Each row of a before or after table is a point. The points were changed in one or more steps. Then noise was added and the rows were shuffled. The steps act on how far a point lies along the listed directions, d1 being the first. Write out the steps. A step turns or swaps two directions, mirrors them in a line or flattens them onto one, adds a multiple of one to another, or multiplies one. Angles are multiples of 10 degrees, from the lower direction toward the higher: turns from -170 to 170, lines from 10 to 170 but not 90. Use the fewest steps. Two steps may share a direction if one is a turn and the other turns, adds or multiplies; they go together, in the order done. Otherwise the lowest direction goes first.

Directions:
(1): |  0.023 | -0.043 |  0.039 |
(2): |  0.056 |  0.026 | -0.005 |
(3): |  0.013 | -0.037 | -0.048 |
Before:
| -0.041 | -0.005 |  0.027 |
|  0.031 | -0.008 |  0.015 |
| -0.004 |  0.031 | -0.010 |
|  0.035 | -0.035 |  0.023 |
|  0.092 | -0.006 |  0.057 |
|  0.047 | -0.031 |  0.001 |
|  0.042 | -0.005 | -0.047 |
|  0.010 |  0.030 |  0.020 |
| -0.001 | -0.003 |  0.023 |
|  0.026 | -0.013 |  0.027 |
| -0.001 | -0.057 |  0.025 |
| -0.010 |  0.038 |  0.007 |
| -0.040 | -0.064 |  0.045 |
After:
|  0.036 | -0.028 |  0.021 |
|  0.020 |  0.022 |  0.034 |
|  0.027 | -0.013 |  0.032 |
|  0.000 |  0.033 |  0.018 |
|  0.035 | -0.006 |  0.014 |
| -0.008 | -0.056 |  0.023 |
| -0.003 |  0.027 | -0.004 |
|  0.001 | -0.009 |  0.031 |
|  0.046 |  0.018 | -0.064 |
|  0.050 | -0.020 | -0.008 |
| -0.048 | -0.018 |  0.034 |
| -0.054 | -0.074 |  0.051 |
|  0.113 | -0.002 |  0.063 |
Steps: add -0.5 times d3 to d1; multiply d2 by 1.3

Directions:
(1): |  0.002 |  0.002 |  0.044 |  0.013 | -0.047 | -0.058 |
(2): | -0.052 | -0.006 | -0.050 | -0.031 | -0.035 | -0.019 |
(3): | -0.008 | -0.080 | -0.004 |  0.024 |  0.018 | -0.016 |
(4): | -0.051 | -0.001 |  0.030 |  0.035 | -0.024 |  0.049 |
Before:
| -0.028 | -0.011 |  0.038 |  0.041 | -0.067 | -0.036 |
| -0.028 | -0.026 | -0.020 |  0.013 | -0.004 |  0.001 |
|  0.013 | -0.053 | -0.006 | -0.010 | -0.024 | -0.084 |
| -0.016 | -0.043 | -0.045 |  0.009 |  0.003 | -0.049 |
| -0.024 | -0.062 |  0.040 |  0.038 | -0.026 | -0.034 |
| -0.023 |  0.003 |  0.068 |  0.029 | -0.049 | -0.042 |
|  0.028 |  0.019 | -0.028 | -0.018 |  0.008 | -0.012 |
|  0.069 |  0.008 |  0.005 | -0.024 |  0.028 | -0.004 |
| -0.024 | -0.021 |  0.004 | -0.013 | -0.046 | -0.072 |
| -0.021 | -0.020 |  0.040 |  0.069 |  0.010 | -0.013 |
|  0.018 | -0.021 |  0.085 |  0.033 | -0.026 | -0.029 |
|  0.025 | -0.023 |  0.020 |  0.033 |  0.017 |  0.014 |
After:
| -0.030 |  0.011 |  0.009 |  0.022 | -0.038 |  0.009 |
| -0.021 | -0.062 |  0.038 |  0.020 | -0.025 | -0.025 |
| -0.060 | -0.028 | -0.030 |  0.039 |  0.022 |  0.016 |
| -0.022 |  0.027 | -0.035 | -0.010 | -0.047 | -0.064 |
|  0.005 |  0.003 |  0.016 | -0.023 | -0.096 | -0.135 |
| -0.057 | -0.024 | -0.021 | -0.006 | -0.034 | -0.008 |
| -0.023 | -0.007 |  0.035 |  0.022 | -0.023 | -0.004 |
|  0.057 | -0.039 |  0.037 |  0.001 | -0.013 | -0.075 |
|  0.040 |  0.010 |  0.015 |  0.001 | -0.012 | -0.049 |
| -0.010 |  0.034 |  0.031 | -0.019 | -0.065 | -0.073 |
| -0.015 | -0.048 | -0.019 |  0.020 |  0.004 |  0.011 |
| -0.031 |  0.013 | -0.035 | -0.010 | -0.005 |  0.025 |
Steps: add -1.5 times d4 to d1; turn d2 and d3 by -70 degrees

Directions:
(1): | -0.010 | -0.025 | -0.008 | -0.047 | -0.062 |  0.061 |  0.018 |  0.023 |  0.007 |
(2): | -0.017 |  0.085 | -0.014 | -0.056 |  0.001 | -0.015 | -0.004 |  0.014 | -0.013 |
(3): |  0.016 | -0.029 |  0.017 | -0.021 |  0.014 | -0.009 | -0.064 |  0.061 | -0.040 |
(4): | -0.016 |  0.008 |  0.016 | -0.013 |  0.027 |  0.046 | -0.064 | -0.034 |  0.051 |
(5): | -0.052 |  0.006 |  0.023 |  0.027 |  0.000 | -0.017 |  0.012 |  0.065 |  0.055 |
Before (9 x 9):
|  0.004 | -0.062 |  0.012 | -0.019 | -0.059 | -0.031 |  0.040 |  0.129 | -0.020 |
|  0.019 |  0.014 | -0.016 | -0.055 |  0.028 |  0.018 | -0.053 | -0.040 | -0.005 |
|  0.052 | -0.052 | -0.002 |  0.020 |  0.045 | -0.023 | -0.071 | -0.026 | -0.031 |
| -0.020 | -0.020 |  0.021 |  0.018 |  0.016 | -0.014 | -0.010 | -0.012 |  0.016 |
| -0.001 | -0.021 |  0.013 |  0.043 |  0.014 | -0.035 |  0.028 |  0.023 |  0.021 |
| -0.001 | -0.023 |  0.018 |  0.027 | -0.018 |  0.037 |  0.025 | -0.052 |  0.008 |
|  0.024 | -0.015 | -0.011 |  0.049 |  0.020 | -0.035 |  0.023 | -0.054 | -0.017 |
| -0.029 |  0.005 | -0.008 | -0.026 | -0.010 |  0.016 | -0.026 |  0.026 | -0.002 |
| -0.007 | -0.003 |  0.023 |  0.003 | -0.001 | -0.039 | -0.015 |  0.031 |  0.001 |
After, 9 rows:
| -0.020 | -0.002 | -0.008 | -0.023 | -0.006 | -0.007 | -0.028 |  0.049 | -0.027 |
|  0.067 | -0.081 | -0.006 |  0.006 |  0.023 | -0.043 | -0.061 |  0.034 | -0.084 |
|  0.032 |  0.003 | -0.011 | -0.052 |  0.036 | -0.007 | -0.066 | -0.010 | -0.036 |
| -0.018 | -0.026 |  0.022 |  0.014 |  0.010 | -0.008 | -0.012 | -0.006 |  0.014 |
|  0.009 | -0.005 | -0.015 |  0.043 |  0.014 | -0.004 |  0.027 | -0.086 |  0.017 |
| -0.015 | -0.018 |  0.018 |  0.017 | -0.024 |  0.074 |  0.018 | -0.077 |  0.043 |
|  0.001 | -0.011 |  0.021 |  0.003 | -0.006 | -0.056 | -0.006 |  0.049 | -0.020 |
| -0.008 | -0.020 |  0.011 |  0.037 |  0.004 | -0.017 |  0.037 |  0.011 |  0.034 |
|  0.014 | -0.070 |  0.002 | -0.019 | -0.082 | -0.052 |  0.077 |  0.152 | -0.052 |
Steps: add -0.5 times d2 to d1; multiply d3 by 2; turn d3 and d4 by -30 degrees
